Every row gives one point. Any point is a mix of the corners, with weights that add up to 1. It lies inside the corners' shape when no weight is negative. Is each point inside? If not, which corners have a negative weight?

Corners:
(1): [-28 -25]
(2): [-55   2]
(3): [75 30]
Points:
[77 27] => outside (2)
[70 24] => outside (2)
[-32 -14] => inside
[-33   6] => inside
[-23  20] => outside (1)
[-48 -17] => outside (3)
[-28 -19] => inside
[-72 -21] => outside (3)
[-26   7] => inside

Corners:
(1): [-29  43  64 -80]
(2): [-45  27   6  18]
(3): [  8  59 -56  60]
(4): [-36 -22  19 -20]
(5): [ 50 -44  45  63]
Points:
[-16 -17  49 -21] => outside (3)
[ 5  3  4 32] => inside
[-39  18   0 -40] => outside (2, 5)
[  5  51 -43  50] => inside

Corners:
(1): [ 44 -27 -25 -40  22  -4 -46  28]
(2): [ 22 -39  34  34  37   5   2  36]
(3): [-26  15  68 -29 -80  21  60 -41]
(4): [ 19 -14   8  21  -4  39  65 -62]
(5): [-11 -95  18  -4 -20  30 -58   0]
(6): [ 22 -10   8   4 -69 -21 -17 -32]
(7): [  3 -36 -28  42 -18  43 -57  52]
(8): [ 14   3  67   4 -23  11  14 -64]
(9): [-58  71  -6  30 -27  -8  24   2]
Points:
[-15  36  29  20 -51   9  31 -48] => outside (1, 2, 5)
[ 16 -22   0  -9  -7   7 -21   3] => inside
[ 14 -46  18  -5 -29  11 -39   8] => outside (4, 9)
[ -9  16  55   3 -59   9  46 -88] => outside (1, 2, 7)
[  5  -7  18  18  -7   6  -9 -13] => outside (3)

Corners:
(1): [ 12 -15  16  10  13  51  15 -11 -26]
(2): [ 46  44  21  18  19 -18  33  26  -5]
(3): [ -7 -14 -38 -16  21  -4  -9  -9  22]
(4): [ 49  -1   5 -10 -32 -14   0  -6 -50]
(5): [-10  51 -44  -8 -18  12  50 -15 -13]
(6): [-54  38  10  36  10  16  20 -19 -12]
(7): [ 37 -36 -19  -7 -41 -33  27  30  15]
(8): [ 17  61  50  20   2   0 -33  54  37]
(9): [ 13  47  40 -10   0  21   2  -9  30]
(10): [-95 -13  16 -16  -3  18  -2  48  -5]
Points:
[-22  28  -8  11   1  10  20  -9  -6] => inside
[-1  9 -1  3 -4 -2  6 15 -1] => outside (9)
[-26   2 -17  -9  -8  22  20 -17 -15] => outside (2, 8)
[ 0 25 29  4  8 12 -2  8 -6] => outside (5, 7)
[ 5 26 31 15  5  3 -8 24 10] => outside (5)
[-22   1  -6  -4   1  14  -4   0 -15] => outside (2, 7, 9)
[11 32 25 -1 -2  9  0  8 20] => inside

Corners:
(1): [ 18   0  26 -29  10  30   7 -29  42 -18  -8  19]
(2): [  3   4  44 -21   3  21  14 -10 -20  38  43 -28]
(3): [-18 -52  11  -8   9   7  -8  -9  23 -16   3  25]
(4): [  1 -33 -36  42 -46 -53 -13  26   9  49  -1  24]
(5): [ 25 -12   8 -28   4  19   1 -33 -28 -39   6  34]
(6): [-11   1 -18  32  -8 -57 -21  19   8  51 -29   6]
(7): [-20 -64 -25 -41 -32  38  -7 -56   9 -14  -5  -7]
(8): [ 36  -6 -15 -43   9  21  -2  31   2  -3  27 -10]
(9): [-56  28  13  25 -29 -81  62   0 -23  35   7  -3]
(10): [  9   4   2 -24  25  24 -37 -40  37 -33  35  15]
(11): [ 22  -8  22 -12  19 -17  19 -22   7  19  13 -49]
(12): [-14   9   6  62 -64 -68 -14  22   1  13 -15   0]
(13): [ -4  -1 -33  95 -22 -30   5   0  -2  28 -37 -12]
Points:
[ 11 -11   1  -8  -3   0  -4 -18  -5 -10   7  18] => inside
[  0  -9  -4  -1 -14  -7   0 -16  -8  12  10  -8] => outside (1, 3)
[-12 -14 -24   6  -1 -17   0  -8  -2   3  -3  22] => outside (1, 2, 11, 12)
[-27  -6  -4  21 -37 -50  10  17   4  39  -6   6] => outside (5, 10, 11, 13)
[ -8 -17   9   5 -13  -1   7 -20  -1   3   8   1] => outside (6, 8)
[  5  -2  10  -4  -4   2  -4 -16  18  -4   5   7] => inside
[ -5  -8   2  21 -20  -8   5 -17   2  -2  -3  11] => outside (6, 8, 11)
[ -5 -13 -16  25 -27 -27  -7   3  11   5 -11  16] => outside (2, 11)

Corners:
(1): [ 10   2 -29  14   7   0  15   1  26 -21  10 -13   7   0]
(2): [ 45  25  12  12  -7  16  -9 -18  20  24  -6   2   6 -19]
(3): [-51  26   5 -29 -16  23 -12 -18  10  27 -48  31 -25  18]
(4): [-50  22   4 -40 -45 -12 -38  16 -76 -19 -64  -5 -20  62]
(5): [ 33 -12  24  42 -26  25   9  -1  69  10   4   9  37 -22]
(6): [ 44  -8 -26  -8  11  16  44 -15  19 -16  40 -31  95 -50]
(7): [  6   8 -12 -14  12   6 -67 -13  -5   3 -34 -28  27   2]
(8): [  3  23  40 -61  54  19 -71 -27  12 -11 -29  15 -65 -37]
(9): [-23  10  -9  17  -8   8  40  14  29  19  59  12  55  -5]
(10): [ 52   3 -10 -34  26 -11   6  -2  57 -11  47 -34  33 -24]
(11): [-44  16  11 -28 -49  51 -89 -72  -9 -29 -13 -10 -55   9]
(12): [-53  21  39 -14 -20 -10  -6  33   2  34 -53  -8 -58   9]
(13): [-17 -29  19  15  -7  -1  67 -25  31  16  46   0  26  -6]
(14): [ -8 -26 -46   7 -50  -4  14  -5  18   3  52  10  55  -8]
(15): [-23  23  16 -22   6 -60  16 -16  29 -26  25  -9 -36 -23]
Points:
[-4 11  5 -5 -4  2 -3 -1 16  5 -6 -5 -6 -6] => inside
[ -7   6  17   4 -25  19  -4  -5  19  15  -1  11   5   2] => outside (1, 6, 7, 15)
[-25  14  20   7 -13   9   2  -7  16   6 -14   9 -28   9] => outside (6, 7, 10, 14)
[-24   2   5  -6 -13   9  -6 -16   8  -1  -2   0   2   1] => outside (2, 10)

Corners:
(1): [ -1  20   0  -4   0  -8  14  21 -39  16  16   0 -31 -11 -23 -42  17   7
  20  12]
(2): [ -8  -9   3  -5   7 -14  12 -24 -33   2 -27  -6   7  38  10 -11  28  51
  13   9]
(3): [ -3 -11   5  38 -17 -26  -2  27  60 -36   1 -19   4  11  -8  -7 -17   1
 -32  10]
(4): [ -3  -2  24 -11  -6 -26  -2 -10 -20  19 -26 -15  -2  44  19 -19 -17  -2
   3  -3]
(5): [ -5 -41  25  21  12   6  -4 -25 -34  22 -27 -11  -9   9 -12 -25   6  19
 -31   0]
(6): [ -6   1   2  46 -33 -10  -6   9  12  15  23  45 -35   3  14  -8  -1 -16
  19   4]
(7): [ 23  10  10  24  13   6 -24  23   4 -29  28  30 -11   8  -2 -23 -13  17
  -2  -4]
(8): [ 12 -27   2 -20  -8 -23   9 -22 -25  15   7  22  -9  -8   7 -36  28  18
  58  15]
(9): [  1 -16 -25   4 -24 -27 -14 -22  -9  14   3 -13 -18   9   4  -9  16  14
  21 -10]
(10): [  7   9  26  -7 -19  13  12 -46 -39  21 -19  -5  -5  12  15 -49  33  28
  23 -20]
(11): [-44 -31   0   5  -4  24  -9 -36  -1 -29  22 -21  24 -33 -18  34 -14 -95
  -6  52]
(12): [  8 -16   1  22  11  -2  12  18  10 -36 -17  24 -39  32  24   2   5   8
  -5 -21]
(13): [-27 -29  16   5 -21   9 -16   1  20   0   3 -40  41 -10  15  39   7 -42
  -7  25]
(14): [-51 -17  11 -11  14  14  -3 -16  18   3  28  -2  19  -8  25  24   9 -72
 -22  23]
(15): [-25  -2  -6  21 -13  18 -17  -6  28 -13   1 -29  -4   2  41  11   3 -53
 -15  35]
(16): [  8  16   9 -16  20   3  -4 -18   4  -7 -38   0 -32   5 -13 -17 -20  25
  37   6]
(17): [-28   8  12   8  -8 -11  -7  -1   4  11  -7 -21   4   8  27 -48  -9  -1
  34 -17]
(18): [  9 -18 -17  16   1  20  28 -31 -17  23  22   3 -11 -24  -1  -4 -26  19
  27  21]
(19): [ -1   5 -26  24 -17  14 -11  42  39 -12  13  30 -20   8 -18 -15 -30 -29
   2  15]
(20): [-60  -6   6 -14 -42  28  -3   9   7   5  21  -4   7 -17  32  25 -32 -34
 -23  48]
(21): [  3  20 -10  14  -1 -27  -1  48  13 -25  10  45   5 -14  13 -19 -12  -3
 -12  -3]
Points:
[-26  -8   5   7 -15  -1  -6   1  15  -5  13  -8   4   7  14  -1   4 -30
  -2  14] => outside (5, 16, 18, 21)
[-14 -10  -1  13  -6  -1  -9   9  13 -14  10   4  -5  -2   1   4   0 -23
  -6  20] => outside (4, 10, 17, 18)
[-10  -4   3  11  -6   1  -5  -1   3  -4   2  -3  -5   6   9  -7  -3  -6
  -1   8] => outside (8)
[ -9  -3   0   6  -7   0   0  -3   3  -5   6   1  -7   2  10  -6  -1 -13
   9  11] => outside (5)
[-3 -6 -3 15 -4 -1 -3  8  3 -8  5  6 -8 -1  1 -8 -4  3  7 11] => outside (4, 10, 14)
[-17  -1  13   2   2  -1  -5  -6  -1  -8  -2   1  -5   7  14 -13   2 -16
   0  10] => outside (9, 13, 18, 19)
[ -4  -4  11   6  -9   3   1 -14 -11   5  -5  -4  -6   6   7 -21   8   3
   5   2] => inside

Corners:
(1): [ 12 -14 -35  23   6  57  18  34 -51  21  17   3 -19  -8   8  40 -27 -85
  30  43]
(2): [ -3  23 -56  -2 -42  35   4  18 -27   2  23  10 -11  -8 -18   3 -26 -21
 -35  16]
(3): [  2  29  17  30  52 -50 -28  33 -27  12  20  -7  -4 -45   8  11 -25  44
  26  -6]
(4): [  2 -11 -32 -16 -26  25 -19   9 -53 -16  12  -1 -11   4  26  23  -8 -33
  38  24]
(5): [ 21  24 -14  -1 -11  47  -5  10 -15   7 -14  -6  30  -9  -3   9  -2 -35
  28 -15]
(6): [ 29 -18 -41   7 -24   9  -8  34 -56   0  30 -23 -15  29   9   1 -27 -23
  28 -47]
(7): [  3  27   9  72  41 -55 -15  27  18  43   6  33 -36 -17 -20  11  54  55
  56 -45]
(8): [ 32  17 -33 -21  -2  36  17   4 -49 -23  21  38 -12  10   1  10 -35 -17
 -10 -21]
(9): [ -2  31   5  49  42 -11 -22  10  -3  17   0  16 -28 -28  -2 -22  22  44
  95 -19]
(10): [-31  26 -25 -30  -1  10  -4  22 -27 -19  20   7  14  13   9  26 -28 -51
  37  -8]
(11): [-24 -24  43 -28  31  33  17 -17  10  35  21  -4  -8 -14 -36   2  33  -5
 -27 -24]
(12): [-37   1  40  23  24  25  40 -55  57  -3  16 -21 -15  19 -12   5 -16 -19
 -27  23]
(13): [ 14  42  -5  34  29 -51 -38  -8 -35  52  30  19 -10 -48 -46  -2   1  43
  33 -14]
(14): [ -1   2 -19  28  44 -78  -5  23 -43  24 -19   0  -7 -45 -39  21   3  92
  78 -21]
(15): [-36 -30   5  35  33  26   0 -37  -1   6  13  -1  20 -24 -19  -7  33   7
 -42 -22]
(16): [  1 -20  36 -11   2  43  49 -62  22  -5  45  -7  20 -34   5 -32  41  -3
 -16  -8]
(17): [-11   0  32 -33   9  34  -6 -72  69 -23  63 -12  20 -27 -49  -3 -27   8
 -44 -13]
(18): [  1  -3 -20 -17 -15  54   8  19 -20  29   9   8  30  11  15   9 -45 -20
  38   1]
(19): [  4  23 -24  28  64 -56 -21  34  20  48  -3   2 -20 -15 -13 -15  23  30
  24  21]
(20): [-26   9  10 -29  33  51  26 -70  28   3  45 -15  19 -18 -13  15   0  16
 -55 -13]
(21): [ 19  -7 -37   3  -9  17  11  -3 -12  17 -22  15 -21 -35  20  13   7 -37
  14 -39]
Points:
[  3   9 -16   2  13  19   6 -19  -9  15  20   3   3 -29 -12  12 -13  -9
 -13  11] => outside (6, 7, 9, 10, 11)
[  1   9 -11  20  22  -9   6   6 -17  15   8   5 -13 -16 -11   7   6  10
  18 -17] => outside (4, 17, 18)
[ -2   8 -17  14  10 -15 -17  14 -10  21   3   3  -9  -7 -12   2   4  10
  35 -10] => outside (1, 3, 8, 16, 20)
[ -1   5 -11   9  13   4   3   4 -14  13  11   3  -7 -11  -3   6   2  -2
  18  -6] => outside (17)
[ -4   9  -2  14  21   2   2  -5  -7   8  14   1  -7 -17 -14  12  -7   5
   7 -17] => outside (4, 16, 18, 19)
[  1   8  -8   9  20   0  -2   3  -9  16  13   4  -1 -23 -11   5   0   7
  16 -17] => outside (4, 12)

Corners:
(1): [  9 -28   6  16  30  14   0 -19  -1  32   5  22  67  -3 -71  13   0  28
  22  34]
(2): [ 50 -21 -35 -22  -7  28 -33  27 -11  43 -10  11   4  23  14   1  17 -19
 -39  23]
(3): [-22 -24  53  47  10  -6  13  38  32 -18  35   6 -20   5  69  -6 -35 -35
  38 -42]
(4): [ 33 -80  14  32 -91  11 -22 -64  67 -54  42 -22  26   0  19 -12  13  23
 -29 -87]
(5): [ 52  20  22  14 -19  70  -3   2 -46  33 -49  11   8  20 -14 -19 -16 -52
 -16  12]
(6): [  8  40 -14 -67  35 -14 -85  21 -17 -29 -45  18  -7  42 -15  -6  22 -35
 -13 -16]
(7): [ 31  71  -8  -4  23 -62 -95 -15   3 -21 -79  21  17  74 -67  21  12  52
   8  48]
(8): [ -9   7 -27  29  60  -5  34 -14 -19  -2  31  34  37  42 -42  18   9  29
 -26  34]
(9): [  5  -2  -2  28   0  -2  92  19  43  48  49 -41  60  25 -42 -50   3  35
 -23   7]
(10): [ 37 -45  38  35 -30   1  36  41  -3  15  87  -4  30 -15  53 -26  43 -18
 -19 -39]
(11): [-25  35  -7  19  89 -11  -4   9 -35 -22  10 -21 -63  -4  37 -31  13 -20
  37 -14]
(12): [-13 -17  61   5 -13  56   5  79  41 -77  39 -10 -41 -21   5  37   9 -33
   4 -33]
(13): [  5 -21   6  68 -12 -33  -4  10  -4  22 -18   1  15  35  44 -25   6  14
  16 -30]
(14): [ 17  24  82  13 -38 -14 -46  14 -23  19 -48  35 -66  61 -16  49 -19  -4
  16  45]
(15): [-13  -8 -23  62  10  34 -10  28 -42  64  32 -13 -16  -8  19  34 -18 -76
   1   7]
(16): [  2  -6  35  42  35   3 -66 -11 -10  15   7  51  -8   3  30 -69  13 -38
   5 -39]
(17): [-16  -7 -28 -33 -20 -24  29  47  33 -47  15 -48 -58 -11  16  16   2 -30
 -46 -10]
(18): [-54  13  47 -47  24 -15 -23 -45  -3 -22 -24  -2  -6  42  30   1 -10 -24
 -24  67]
(19): [ 12  22  29 -29 -59  29  73  53  49 -17  26  36  15 -21 -15  85  27   4
 -44 -38]
(20): [  5   3  55  15  72  -9  15  34  15  19 -15 -15   5 -15  16  22   1  25
   4 -24]
(21): [  1  40  -1 -61   0  31   2 -11  -4 -22 -10 -24  14  -7 -32 -93 -27  24
 -45  -7]
Points:
[  4   8   9  -2  12  -2  -2   7   3   1  -2  -1   7  18  -7  -5   7   1
 -16   5] => outside (3)
[  3  11  11   5   9   0  -1  10   2   1 -11   1   1  24 -17  15  -4   4
  -6  13] => outside (10, 16)
[  5  13  -1  10   0  11   1  -3 -10   9  -6  -2  -9  19   7 -20 -10 -15
 -14   4] => outside (1, 6, 10, 12, 20)
[ 12  -1  40   2 -13 -29 -49  13  10 -16 -25  22 -23  22  10  37  23   7
   8  -7] => outside (3, 5, 8, 9, 15, 21)
[  7   4  10  11  23 -11 -28   0  -7   9   0   5  14  24  -8  -8  11   7
   0  10] => outside (3, 5, 17, 19)
[  5   6  14   2  20   1   1  25  12  -8  16  -3   1  -6 -16  15  13   4
  -8 -22] => outside (2, 3, 5, 13, 18)

Corners:
(1): [ 93  13  18  20   2  58 -10 -46 -36  48 -17 -33 -19 -33 -28  44 -31 -63
   9  58]
(2): [-16  12  54  -4   5  79 -15  71  69  -6  -6   4  27 -37 -64  -3 -39  12
 -32  24]
(3): [  0  41 -55 -82  22   5 -46  37  40 -54  30 -36   0 -55 -31  39 -22  51
  30 -11]
(4): [ 46 -40 -48  34 -21  37  41  61  74 -28  -9   0 -57  39  47  28 -23  65
  47 -13]
(5): [-13  14 -65  16  46   1 -10  58 -74 -42 -18  -6  29   8  -4 -14  -9 -66
  55  20]
(6): [-36 -50  39   0  -9 -49  23 -39 -30  26  23  43 -35   5 -29  71   3 -42
  60  49]
(7): [ 79  36  67 -10 -19 -61  48 -51  36 -36 -31  26 -78 -68 -63  31   2 -24
  32  10]
(8): [-32 -24 -14   5   5  51  -9 -50 -61 -69 -44  20  -1  38  20   2 -54  17
 -11 -44]
(9): [ 95  26  -2  48 -37 -59 -24 -37 -10  19 -53  41 -86 -64 -67 -25  49  36
  20  51]
(10): [-51 -88  78  20 -43  65  38 -46 -11 -75  35 -14 -22  57  50  27 -43  21
 -49  45]
(11): [-29 -48 -43  27 -17   7  25 -26  26  26 -31 -44  -6 -37  18 -13  -3 -77
 -77 -28]
(12): [-25  48  62  33 -35 -66   1 -11   8 -15  27 -17  23  42 -30  30 -42  35
 -48   6]
(13): [ -2  39 -32 -29  14 -44  65 -18 -66  23   4 -24  44  16 -37 -64 -23  71
 -72 -63]
(14): [-31  38 -29  -2   3  73 -57  33  15  50 -16 -59 -12  32  23  71  88  27
  68  45]
(15): [ 25 -47  -5 -59 -44  14 -34 -43  63 -21 -22  37   1 -32 -27 -30   4 -74
 -42 -24]
(16): [ -6 -39  24   5  24   1 -49  67  71  47  33   9  10  42 -38 -18 -12   6
  12 -47]
(17): [ -1 -16   1 -34  18 -14 -15  -7 -40 -39  -8 -20  -9 -29  43   9 -33  32
  25  51]
(18): [ 30  63 -50  46  87 -66  67 -45 -62 -68   8  71 -56  54  44 -70  10  -1
   5 -12]
(19): [  8  13  54 -12  15 -63  34   5 -48 -18 -22  56 -16 -30  13  45  33 -59
 -70  33]
(20): [ 34  -4 -22  -5  -2  60  43  40  66  -6  48  49  31 -47  11   2   2  29
  22 -57]
(21): [ 51 -20 -65  -9  68   8  47  17  47  56 -15  35  41 -40 -39  51  65 -29
  59   4]
Points:
[  2 -20   5  -5 -26  -1   6 -18 -18 -28  -6  -9 -11 -19 -15  -3 -40   6
  -5  11] => outside (14, 16, 18, 19, 21)
[  9 -28  10   9 -14  23  -2   5  26 -17  -8 -12  -8  13 -26   1 -33   2
 -14  -9] => outside (6, 14, 17, 18, 19, 20)
[ 29  10   3 -12  17 -18   0   1   8  16 -19   8 -28 -30 -22  18  18 -16
   5  29] => outside (5, 8, 10, 12, 20)
[ -1   9 -24   0  31 -11  27  23 -15  -7  14   8  22  -4  -4   0 -29  12
  -1 -19] => outside (7, 9, 10, 14, 15)

Corners:
(1): [ 18  23   1 -16 -27 -14  29 -23 -27 -25  -6 -26  10   0  38 -18 -50  34
  11 -10]
(2): [-12  32 -43  23   3   8   6 -13 -35 -30 -26  14 -12 -19  41  43 -21 -22
  21  36]
(3): [ 46  44 -10 -19  26   7 -13   5 -12  15 -44  22 -39 -35 -29  69 -34  34
  -1  40]
(4): [-30 -39  22  28 -45   1   6 -52  44  45 -10  55  26  38 -52 -14  31 -21
 -28 -28]
(5): [ -5  57 -22 -13   0  13  17 -16  17 -47 -13 -62   7   9 -16  34   2  -3
   7  15]
(6): [ 26  49  -8 -16   7 -10  38  59 -62 -16   1 -36  -2   0  12  26 -25 -29
  19  12]
(7): [-18 -34   3  11  20 -54  -6 -17  14  10 -12 -34  50 -61 -41  12 -18  -6
  54  18]
(8): [  9  -4  27  53  -2  45  22 -46  -3  36  13  12 -15 -41 -49 -20  40   6
 -21   2]
(9): [-24 -16   5 -50 -12 -17  28  11   2  34  -1 -16  29 -29  15  23  40  10
  78  13]
(10): [  1 -11 -38 -13 -25   4  58  11  24 -45  11 -17 -47 -12  58  33 -23  -4
  10 -24]
(11): [-15 -36  21 -65 -22  -9  19   7  12 -31 -41  -4  56 -58   3 -15  20   6
  51  24]
(12): [-40  -2 -47 -56  13 -40  17 -38 -30   7  -9 -28  24 -85 -38  17   4  13
  56 -29]
(13): [ -6  27   0  -7  29 -36  -7 -10 -19 -49  26  14 -23 -20  15  31  -9   0
  -5   9]
(14): [-11 -28  -1  -9  21  20 -19 -47  25  84 -15 -17 -32  14 -22 -31  22  -1
 -32 -13]
(15): [-21  -9  -1 -39  -6  37   8 -13  29   6  26  27  25 -31 -47 -14 -24  10
  66 -16]
(16): [  8  81  22 -14 -29 -27  34   1  27  -2  -7 -12  11 -18  72  32 -26 -18
  13 -16]
(17): [  5 -10 -28  -2  25 -15  31 -20  23  64  15  26  31  -6 -52 -45  17 -12
 -47  38]
(18): [ 66  44 -42  15 -31 -15 -20  28  -4 -15 -10 -13 -14 -13  21 -15   2   3
   8  -5]
(19): [-11 -23  17 -12 -36  10   1 -62  32  65  29   0 -51   9 -56 -13   0 -40
  -4  44]
(20): [ 66 -30  -8  11  52  -1 -11 -95  10  58  -4  49  -2  17 -43  19  20 -30
 -28   0]
(21): [ 13 -70  -2  -1 -32  30  -3 -60  13  70  41  12  33  -3 -10  21  17 -15
 -56   9]
Points:
[ 13  -1  -9  -3  -3  -4   9 -22   2  21   1   8   3 -14  -9  -3  -8  -3
  -8   7] => outside (5, 9)
[ 14   9 -10 -16   5  -2  11 -23  -1   5  -1   0  -4 -16   1  13   0  -5
   6   7] => outside (4, 7)
[ -4  -9   4 -14   0   2   8 -28   6  18  -1   6  16 -19 -24  -3   0  -5
   1  10] => outside (9, 10, 18)
[ -3  -1  -1  -1 -10  -7  14 -23  14  13  -2  12   7  -5  -8   6   3  -9
  -2  -1] => inside
[-19   6  -2 -52  -4 -15  15 -10  -2 -10   3 -34  11 -34   6  30 -24  10
  38  -2] => outside (2, 4, 8, 17, 18, 20)
[ 12  13  18  -1   7 -10  11 -15   4   8 -12 -14 -12   1  -3  21  -1  -9
   0   7] => outside (2, 12, 15, 17, 18, 21)
[ 16   0 -13  -4   4  -5   9 -24   8  25   2   5   1  -8 -18  -2   4 -10
  -6  10] => inside
[ -1   6  -6  -9  -3  -2  11 -20   8   3   0  -6   5 -12 -12  11   4  -5
   2   8] => inside
[  5   0 -16 -15   9  13  13 -24 -14  10   2  -3 -10 -20 -12  20  -2  -1
   3  19] => outside (4, 7, 16, 18)
